Each row is a point. The points of each table are mixes of a few directions, plus a little noise. Count the directions of each table, and those that both share. Where both have some left over, give the other angles between the two spaces (their principal angles), to ten degrees, smallest first.

First:
[[ 64  52  34]
 [ 19  -8 -30]
 [-47  -4  33]
 [-36 -40 -37]]
Second:
[[ 22  65 -49]
 [  5  39 -22]
 [-47 -31  58]
 [ 31   8 -32]
 [ 21 -31  -6]
 [-31 -51  50]]
Directions: first 2, second 2, shared 1; angles 70

First (7 x 6):
[[-75  18  70 -13 -33 -15]
 [-34   4  25 -11  -5   1]
 [ 95  -8 -66  34   9  -8]
 [ -6  13  23  13 -28 -22]
 [ 55 -31 -77 -11  62  42]
 [-66   5  45 -24  -6   6]
 [ 30  -2 -20  12   1  -4]]
Second, 7 rows:
[[ 59  34  16  -7   6 -36]
 [ -6  -7 -77 -18  15  -9]
 [-81 -14  -2  -3 -11  73]
 [ 18   6  28   7  -3 -11]
 [ 31  54   9 -23   5   3]
 [-83 -69 -22  21 -10  39]
 [ 63  -4  48  23  -2 -58]]
Directions: first 2, second 3, shared 0; angles 40, 50

First:
[[-24 -13  -9  49 -13  25 -26 -45  13]
 [  5   1 -36  -1  13  -5  -4 -18  12]
 [ 15   6 -11 -22  -6   6   5  -6 -16]
 [ -1  -5 -13 -14  10 -19  21  -7 -12]
 [ 17  14 -36 -27 -14 -14  32  28  16]
 [  1   5  49   3   7   3 -18  36   4]
 [-13  -8  56  12   3   4 -10  13 -16]]
Second:
[[ 38  -4  -4  24   4   1  16  -4  -4]
 [ 21  -3  -2  14   2   0   9  -2  -2]
 [ 59  -7  -5  38   6   1  25  -6  -6]
 [ 12  -1  -1   7   1   0   5  -1  -1]
 [-15   2   2 -10  -2   0  -7   2   2]
 [-19   2   2 -12  -2   0  -8   2   2]
 [-95  11   9 -62  -9  -2 -41  10  10]]
Directions: first 5, second 1, shared 0; angles 80

First:
[[  4  13   5 -22 -10  -6  -4  26  -2   4 -11 -29]
 [ -6  18   5 -18  -1  -8 -14  16   0   7 -14 -13]
 [-15  27  18 -20   5 -11 -13  24   1  18 -16 -19]
 [ 12 -37 -43 -12   0  -8   0 -34  38 -95  28  66]
 [  4 -14 -17  38  -2  14   0 -27 -32  23   2  -5]
 [-23   4  18   6  17  -5   4   5   7   8   9  -1]
 [ 63 -13   5  46 -25  48  27 -41 -26  56 -21  33]
 [ -8   3 -33 -17  -4 -16 -30  -3  -7 -30  -6  -5]
 [ -7  -5  22  -3   3  -1  24  25   9   4  16 -26]
 [-24   4  21   3  18  -6   7   9  12   5  11  -1]]
Second (9 x 12):
[[ -6  40   4 -16 -17  12  -8  12  20   5  54  -4]
 [-20  29   1 -25  -5  18 -11   9   3  12  47  12]
 [  5 -19 -25  11 -47 -65 -13 -23   5  -8  27 -19]
 [  7  18  18   0  22  37  10  16   8  -1 -14   0]
 [ 13 -25  -4  18   0 -20   6 -10  -4  -9 -32  -9]
 [ 18 -39  -2  26  13 -16  12 -11 -11 -11 -61  -7]
 [ -1  17  19  -7  31  46   9  17   0   4 -16  10]
 [ -3 -58 -17  14   9 -35   0 -24 -33  -2 -51  10]
 [-13  38   7 -21  -5  24  -7  14  12   9  47   5]]
Directions: first 5, second 3, shared 0; angles 50, 60, 70

First (10 x 18):
[[ -6  -5  29   5   2  10  15 -30  25  -7 -19 -17 -14  -2  39  -2 -67 -27]
 [-31 -17  39  -3  35 -35  47 -12 -18 -34  -5  19  63 -10  47 -13 -43 -21]
 [ 13  28 -26 -10 -21 -10 -34  14  -4   6 -23 -26 -29 -18 -28  -9  53  13]
 [ 24  -6 -15  14 -23  53 -22  -7  33  33  19  -6 -53  26 -19  23 -16   5]
 [ 15   4 -18   4 -16  23 -20   5  11  19   9  -5 -30  10 -22  10  14  10]
 [ 22   5 -28   5 -22  31 -29  10  13  27  15  -4 -39  15 -35  14  27  17]
 [ 24   1 -22  10 -24  44 -28   1  25  31  16  -7 -51  21 -28  19   5  10]
 [-44 -25  53  -5  51 -53  68 -13 -31 -49  -3  32  95 -14  63 -18 -53 -26]
 [-17 -15   8  -2  25 -24  26  12 -29 -15  20  33  56   2   5  -2  11   6]
 [  0  30 -21 -17  -8 -39 -22  21 -25 -11 -29 -19   3 -30 -21 -20  67  14]]
Second, 8 rows:
[[  2   0 -27   1  -8  32   3 -37  24  49  17 -67 -59   4 -12  18 -28  -1]
 [  7  -1  30   6  -5   2  -8  12   9 -30 -19  40  13   4  21  -7 -16 -12]
 [ -5   0  16  -3  10 -34   0  34 -28 -39  -9  53  55  -7   4 -15  36   6]
 [ -5   1 -44  -5   1  19   9 -34   6  58  29 -77 -47   0 -26  18  -3  10]
 [-20   4 -57 -19  20 -31  19  -2 -44  40  39 -51  14 -14 -45   5  66  32]
 [  5  -1  27   5  -3  -2  -7  14   5 -31 -17  40  17   3  18  -8 -10 -10]
 [ 19  -4  35  17 -22  45 -15 -19  51  -8 -25   8 -44  15  33   5 -74 -28]
 [ -3   0  19  -2   9 -29  -1  32 -24 -40 -12  54  52  -5   7 -15  29   3]]
Directions: first 3, second 2, shared 1; angles 60

First, 11 rows:
[[-49  22 -20 -18  -7   4  16 -19  21  -1   8 -34 -16 -11  16   0 -14  11
    3   3  -1  -3  39 -28]
 [ -7 -17  20 -14 -14 -12 -39  -9 -13  11   4 -10 -21   0 -16 -12  23   8
  -34   8  -7  44 -25 -13]
 [ 24 -14  14   7   1  -4 -15   8 -13   2  -3  16   5   6 -11  -2  11  -5
   -7   0   0   9 -24  12]
 [ 69   2  -7  43  29  14  45  36  -5 -16 -15  56  55  11   6  19 -20 -25
   52 -16  12 -68  -6  54]
 [ 12  33 -37  27  25  23  75  16  25 -19  -6  18  42  -1  31  24 -43 -15
   65 -15  13 -86  49  24]
 [-24   4  -4 -12  -7  -2  -5 -11   6   3   5 -19 -14  -5   2  -3   1   7
  -10   4  -3  13   9 -17]
 [-67   9  -6 -35 -22  -7 -21 -32  13  10  13 -51 -42 -12   3 -11   7  20
  -32  12  -9  42  21 -48]
 [-41   5  -1 -22 -14  -5 -15 -20   7   7   8 -32 -27  -8   1  -8   6  13
  -22   7  -6  28  11 -30]
 [ -2   2  -2   0   0   1   3   0   2  -1   0  -1   1   0   2   0  -2   0
    3   0   0  -3   3   0]
 [ 53 -15  13  23  13   1   1  23 -16  -4  -9  39  26  11 -10   4   4 -14
   12  -7   4 -16 -29  35]
 [ 30 -30  31   2  -6 -12 -43   7 -26   9  -3  17  -5   8 -24 -10  28  -1
  -29   4  -5  38 -49   9]]
Second:
[[  0  -4  42 -57   0 -12  64 -11 -31 -19  20  30 -35  20 -84  45  -9  30
  -22  95  66 -18  -4 -21]
 [-16   5 -29  18 -65   8  59  38 -13   5 -12 -12  -8   4  27  -3  -7 -26
   25  20   5  44  12  13]
 [  4   4 -20  16  -5   2 -22  11   4   9   7   0  13  -3  30 -15  -5  -6
    7 -32 -18   6  -3   1]
 [ -2 -27   5  20   0 -15 -22  -4  18 -25  -5 -10  20  -1  -2  12  22  -3
    2  -6  -7   8  -3  13]
 [  0  12  31 -19  66  32 -27 -51  13  21 -38 -24 -15 -16 -10 -13   7   5
  -18 -28 -31 -36  13   6]
 [  4 -23  10   6  15   8 -30 -13   6 -12   9  -1  16   3  -5  12  11  11
   -8 -17 -14  -5  -6  13]
 [ -2  24 -28  16 -27 -34  13  29   7   5  -3   3  -1  -7  27 -25  -8 -22
   19   5  13  16   1 -19]
 [ 12   9 -10  -2  16  11 -34   0  -4  18  23  15   9   1  18 -14 -14  11
   -5 -36 -15 -14 -10  -7]]
Directions: first 2, second 5, shared 0; angles 60, 80
